Rows are points. The last column is the point's height on a tilted bowl or saddle (a function of degree 2), plus a little noise. Count its main directions that bend up, bend down and stay straight.

Points (16 x 4)
[[-13  53 -64  58]
 [-22 -17  55  39]
 [  3   2  34  10]
 [ 10  32  -5  13]
 [ -2   7  -8  11]
 [ -2  29  14  32]
 [  1 -33  16   3]
 [ 79 -25  34 -42]
 [  9  -9   2  -8]
 [ 23  32 -17  -2]
 [ -9 -15  29  18]
 [-28 -18  23  48]
 [ 42  74 -17  38]
 [ -8  11  58  35]
 [ 41 -49  39 -28]
 [-21 -46  11  41]]
Directions: 2 up, 0 down, 1 straight

Points (22 x 5)
[[ 23 -55  -1 -26 -30]
 [  7 -58  38   6 -52]
 [ 52  -5   5 -64 -32]
 [-29  17  76 -26 -79]
 [ 17 -51 -45   8 -16]
 [-13 -14 -38  12  10]
 [ -2  22 -35 -16  19]
 [ 40  18   5  27 -28]
 [-47  28  -2  -2  -6]
 [-28 -34   4  -7  -8]
 [ 48 -32   5 -53 -38]
 [ 40  19  12 -16 -26]
 [ 63  30  17   3 -56]
 [  7 -39  19 -13 -24]
 [ 38  20  -7  23 -21]
 [ 51  26  20 -49 -41]
 [  3   6 -47  18   6]
 [-24 -10  17 -39  -6]
 [ 13 -25 -37 -33  10]
 [-54  24 -52  57 -28]
 [  6  62 -11  20 -26]
 [-11  32  -6  -7   3]]
Directions: 0 up, 3 down, 1 straight

Points (22 x 5)
[[ 18 -14 -11  22  -2]
 [ -4 -27   9  11  -1]
 [  5 -23 -26 -11  -8]
 [  0  -8   2 -79 -45]
 [-32  54 -42 -92 -95]
 [  7 -56   0 -25  -9]
 [ 37 -42 -34   9  -3]
 [ 43 -36  -5  15   1]
 [ -4  30  -5 -26 -28]
 [ 29   5  48  29   4]
 [ 56 -17  35 -22  -3]
 [  7  -5  58  30   4]
 [-20 -24 -11 -28 -16]
 [  1 -24  79  -5   4]
 [  7   2  37 -38 -17]
 [-52 -32  20  17  -6]
 [ -1  35 -38  17 -23]
 [ 37  16  20  12  -1]
 [-22 -14 -29 -37 -24]
 [ -9   0 -62   3 -17]
 [-43  57 -14  -6 -53]
 [-34   9 -31  49 -24]]
Directions: 0 up, 2 down, 2 straight

Points (41 x 7)
[[ 15   8 -20 -20 -34  40  -9]
 [-14 -37  39 -23 -27 -22 -12]
 [-15   8  23  19   8   0  10]
 [-38   5  -1 -19  23 -22  15]
 [ 13  -3  -3  19 -95 -17 -43]
 [-33 -41 -49 -15 -60  14 -28]
 [ -7 -19 -10 -23 -27 -14 -10]
 [  8  15  -2   9  17  20   8]
 [-31  42  -1  63  33  32  61]
 [ 18 -28 -11  -4 -44  68 -59]
 [ 25 -30  44 -22 -34 -10 -45]
 [  1 -12  48   0 -11 -15 -18]
 [ 37 -12  13 -35 -34  -3 -21]
 [ -5 -76  13  27   0  23 -33]
 [-36  -9 -31 -45  57 -40 -18]
 [ 40  18  -2  10  -1 -15  -4]
 [-28 -15 -10   2 -42  21 -12]
 [ 52  11  -2  36  64 -54 -34]
 [ 40  27 -45 -18   6  -8  12]
 [-37   1  56  38 -22  10  17]
 [-19  31  -7 -28   9  -8  22]
 [ 36  32  44  12 -19 -16  -1]
 [-30 -49  -8 -27  46  27  -3]
 [-61  37  -3   7  30  16  55]
 [ 12  19 -22  24  14 -31 -16]
 [-15  25 -26   3  27  11  15]
 [ 50   4  22   5  26 -32 -21]
 [-15   6  38  13   4  67   0]
 [ 59 -37   1  37 -44  35 -80]
 [  6   2 -13  13   6  24  -5]
 [  1 -15 -14 -10 -20 -26 -18]
 [-48 -20   1 -13  19 -31  17]
 [ 24   0 -16  40 -43 -10 -42]
 [ 32  30   4  27  14 -15   6]
 [ 19  42  -4  11  17   7  26]
 [-19 -22  19  -6 -41   1 -11]
 [  0  12  46 -11 -13  10  -9]
 [ -8 -61  66  33 -77  19 -74]
 [-59  -3   3  -5 -21  35  27]
 [-19  42  15  33   8  27  37]
 [  1  36 -95  10   5 -19 -53]]
Directions: 2 up, 2 down, 2 straight

Points (47 x 7)
[[  4   8  43 -20   7 -30  21]
 [-33  46 -23 -25  19 -14  21]
 [  4  13   8  -1   4 -34   9]
 [-40 -30  12  17 -41 -12  41]
 [ 11   2 -12 -23  19 -13  26]
 [  1 -23  13  32  -6 -10   2]
 [-14 -43  12  -1  30  -3  25]
 [-39   5 -24  -9 -16   3  42]
 [-25 -15  14 -48  23  -3  63]
 [ 39 -26 -23 -46  -5  26  18]
 [-42  12  19  15  15 -16  25]
 [  9  -5  18 -66  24   3  55]
 [ 12 -34  24 -17   4   3  12]
 [-50 -48 -32  27  11   6  36]
 [ 12  10 -43  22 -19  17  36]
 [ 12  19  61  27  -3  -3  -8]
 [ -4 -26   8 -23 -16  23  26]
 [  9   9  -7 -24  -7  -3  18]
 [-28  36  18 -33  13  10  41]
 [-22  -3  -5  17  -5   2  21]
 [ 12  41  27  39  15  60  41]
 [ 17  36  13 -36  27  39  56]
 [-28 -17  57   3 -19 -12  28]
 [ -5 -13 -16  34  76 -23  43]
 [ -6  16  -1 -68 -28 -26  27]
 [-20  15  44   1 -28 -37   9]
 [-15 -95  18  -1  11  29 -15]
 [-27 -42  -1 -12 -47 -16  51]
 [ 37  -9   0  12  12  10   7]
 [ 28  30  -1  26  12 -35   5]
 [ -8  -8  34 -26   4  21  35]
 [ 32 -43  -5  21  -4 -17  -3]
 [-20   8 -14  -2  12 -29  20]
 [  0 -19 -16  -9 -15 -36  24]
 [  5 -29  57  26  41   7  13]
 [-37  -2   4  10 -31  -8  30]
 [ -1  -1  31  -6  24 -21  25]
 [-34   1  -6 -21   1  41  63]
 [ 37 -36  -8  22   0 -35   7]
 [-14  17  24  -2 -31 -44   7]
 [-54  -6 -28  31  30  24  57]
 [ -1  36  -9  22   2  17  21]
 [-34  25   0  36 -22  35  38]
 [-30  22 -59   1  -9 -40  22]
 [ 26  31  15 -12  19 -45  10]
 [ 38  27  34 -60  19   6  35]
 [-18  61 -31 -34   1  22  36]]
Directions: 3 up, 1 down, 2 straight

Points (65 x 9)
[[ -4 -10   2 -21 -24  18  78 -43  54]
 [  0  -9  18  20  12 -32 -42  52   4]
 [ -2 -11 -10   9  16  24  16   7  11]
 [ 26 -25 -36 -66 -30  -5   7 -12  60]
 [  9  26   9  -3  -3  29 -31 -23   8]
 [-45  10 -13  -3  12  68  70 -13  61]
 [ 29  22  23  42 -17 -25 -18 -36  -1]
 [ -3  -1 -28   1 -15 -41  -2  13   0]
 [ 28  26 -30   2   4   1  -8  12  -1]
 [ 17  -8  15 -47 -48 -46  60  29  39]
 [ 17   6 -37 -21  -3  13   0 -44  26]
 [ 17  10 -38  11   0  13  24  37   7]
 [ 35  28 -32  -9   0  26  15 -16  14]
 [-30 -14 -41 -26  51 -33  -1 -63  52]
 [-36  -5   5  16  27  12 -13  19  13]
 [  6  58  -1   7  59 -41  17   5   4]
 [ 22   6   1 -27  32  -8 -20 -28  17]
 [-18  16  -1 -10  34   3 -13 -17  12]
 [-22 -31  -2   0 -26  26  43   8  32]
 [ -1  45 -34 -18   3 -51  -7 -16   6]
 [-39 -37   0  10 -22  46 -18  51  41]
 [ 20 -31  63 -22 -12  -5  -6  18  35]
 [ 54   1 -26  13   6 -24  34 -12  14]
 [-19  37 -37 -19 -38   8 -32   5  14]
 [-18 -17  10 -53  39   6 -51  20  49]
 [ 28 -39 -15  14   4 -17 -16 -32  13]
 [ 31   0 -18 -95  -1  -3  16  14  62]
 [ 21 -41   6   2  40 -46  -5  14  16]
 [-68  10 -14  13  44 -19  18  -5  27]
 [-15 -34   8   3  -8  -1   8 -25  17]
 [-33 -72  23 -17 -22   6 -10  49  57]
 [ -5 -36 -35 -11 -22  27  -8  11  29]
 [-10 -24  66 -47  -4 -14  22 -18  48]
 [ 10 -41  12 -25   9  42   6 -20  45]
 [-32  36  51 -18  23 -34  37  -2  22]
 [-13   2  31  17 -74  25 -27 -13  23]
 [ 30   3 -44  38   9  -6   9 -13   0]
 [-11 -28 -17  28 -45  18  52  16  25]
 [ -9   5   1  -6  13  27 -26  49  21]
 [-28 -86  39 -45  21  -1 -39  37  84]
 [ 77   5 -20 -20 -16 -25  34 -43  46]
 [ 22  45 -62   6 -14 -35 -26  17   7]
 [-36 -32 -18 -11 -26  51   7  23  42]
 [ 15  25   9  22 -17 -28  39 -15   0]
 [  7  10  22 -72   4  -9 -54  -8  35]
 [ 25 -29  32 -26  -6   9   8 -45  39]
 [-11   4 -43   2 -52  19  -4   8  16]
 [-21  -8 -52 -24  47 -47 -18 -15  33]
 [-21  24 -35  30  11  42 -30 -61  26]
 [  2   1 -90  14  -1   0 -43  64  35]
 [-11  47  10  16  32 -20  69 -33  26]
 [ -5 -15  70   3 -32 -80  -9 -24  29]
 [ 10 -25   1  -6  33  -3   6  51  23]
 [  4 -29 -39  19  46  10 -34 -11  13]
 [-67  22  27  23 -35   8  47   3  34]
 [  5 -38  32  37   3 -41  24  38  13]
 [-35 -32  25  36  11  -1 -31 -11  11]
 [-26  26  10 -24  68  -1 -29 -28  34]
 [-34 -69  -1 -20  11 -57  -1 -22  42]
 [  0 -18   1 -27 -46  17  18  19  31]
 [ -1   8 -32   1 -44  33   9  -2  16]
 [-31  35  15  20   8   4  45  17  12]
 [  9  15 -26 -33  -1   0  22 -22  19]
 [-41 -11  18  20  19 -17 -18 -64  28]
 [  4  27 -25 -20  -5  15  36  42  16]]
Directions: 7 up, 0 down, 1 straight

Points (62 x 9)
[[-29   8  22 -13 -51 -30  -1 -18  15]
 [-44 -11   5  13  -7  49  11   4  44]
 [-24 -51  -9  -5  32 -26 -27  12  35]
 [ 54 -17  45 -17 -22 -43   9  56  14]
 [-25  34 -16 -13   8  33 -35 -16  31]
 [ -7  -7  -3  12   8   3  38 -10  15]
 [ 11  -1  17  19  12  23   7 -27  -4]
 [ 14   3  12  -2  15  -6 -46  14 -12]
 [ 64  11 -12 -13 -48  -3  24 -21  35]
 [  2  30  52 -33  95   5 -31 -11   9]
 [-41 -24  48   4  11 -58  22  16  35]
 [-24 -22  -6   5 -44  -1 -14   6  29]
 [ 14  -3  14 -24   0   1   9 -48   4]
 [ 32 -32   7  35   5   8 -38  -8  15]
 [ 27   7  17  -9 -16 -14 -18  -6  10]
 [  9  16  24 -28  27  12 -16  16   9]
 [ 10  37 -46   4 -11  17   4 -20  32]
 [  2   7  -7 -34  -8  -2 -40  15  31]
 [-15 -14 -32  -8  10  -2   7 -16  12]
 [ 51  53  12 -13  11  13 -17   7 -25]
 [-43   1  44 -23  30  17 -24 -16  43]
 [-23  13 -47  15   1  -8  43 -14  16]
 [-36 -20  30 -25  -9  50 -33  -4  66]
 [-21  44   2  24  27  23 -54   4 -38]
 [ -2  36 -22 -22 -31  -2   6 -12  45]
 [-16  -2  17 -24 -10  15  15  65  12]
 [ 26  10  12  28  15 -17 -23  -5   0]
 [  9 -12   8 -25  45  50  -8   9  24]
 [ 28 -33 -10 -10 -14  -3  -2  26  21]
 [  9 -23  29 -10  22 -18  18   1  39]
 [-38  21   8  27 -28  10  19   8  18]
 [-33   0 -12   8  22   9  43 -24  17]
 [ 44   4   2 -25  11  57  -5  -1  13]
 [  7  22 -14 -28   9  17 -23  32  16]
 [ -3  48  30  14  24  36   0   2 -24]
 [-15 -27  20   4  19   1  27  63  19]
 [-27  12 -23  15 -31  38   2 -49  44]
 [ 10 -18   5 -27 -23  -1  23   0  26]
 [ -9  18  16  12 -31  66 -16 -14  46]
 [-20  15   8  68 -37 -28 -22  -6  30]
 [-25   4  26 -17  41 -14   4 -41  24]
 [ -1 -41 -17  29   8  20   0  -2  11]
 [ -1   3 -33 -13   7  -8  17 -40   0]
 [-38 -15   3 -33  25  70  12  48  87]
 [-25 -23 -75  13  12  -9 -17  -4 -17]
 [ -5  10  -7 -41  45 -10 -20 -20  37]
 [-14 -18  25  -9 -44  24  -6  14  23]
 [  5  31  73 -15  26   8   9   8 -33]
 [ -8   0 -27 -11  -7  40 -50  33  13]
 [ 14   5 -14 -77  -2  44  11 -20  89]
 [  9  -6   1  25  22   4 -18 -55 -13]
 [ 33  21 -14 -24 -19 -13  17 -26  23]
 [-29 -15   4  28  46  14 -34 -13   3]
 [-26 -35   9  20   2 -17 -25 -20  29]
 [ 15  60 -45 -21  15  10 -14  16  31]
 [-25   2   6  -8 -14  14 -23  26  14]
 [ -1  17 -13 -31   2  27 -28   5  33]
 [  4 -38  -3 -11 -19   2 -12   0  25]
 [  0  -8 -38 -26 -24  35  56  59  68]
 [ 22  -4  42  21  24   3   1  45 -12]
 [ 60  20 -33  27  -9 -17 -26  24  32]
 [-33   2  -3  -9  38 -27  -4 -33  24]]
Directions: 4 up, 3 down, 1 straight
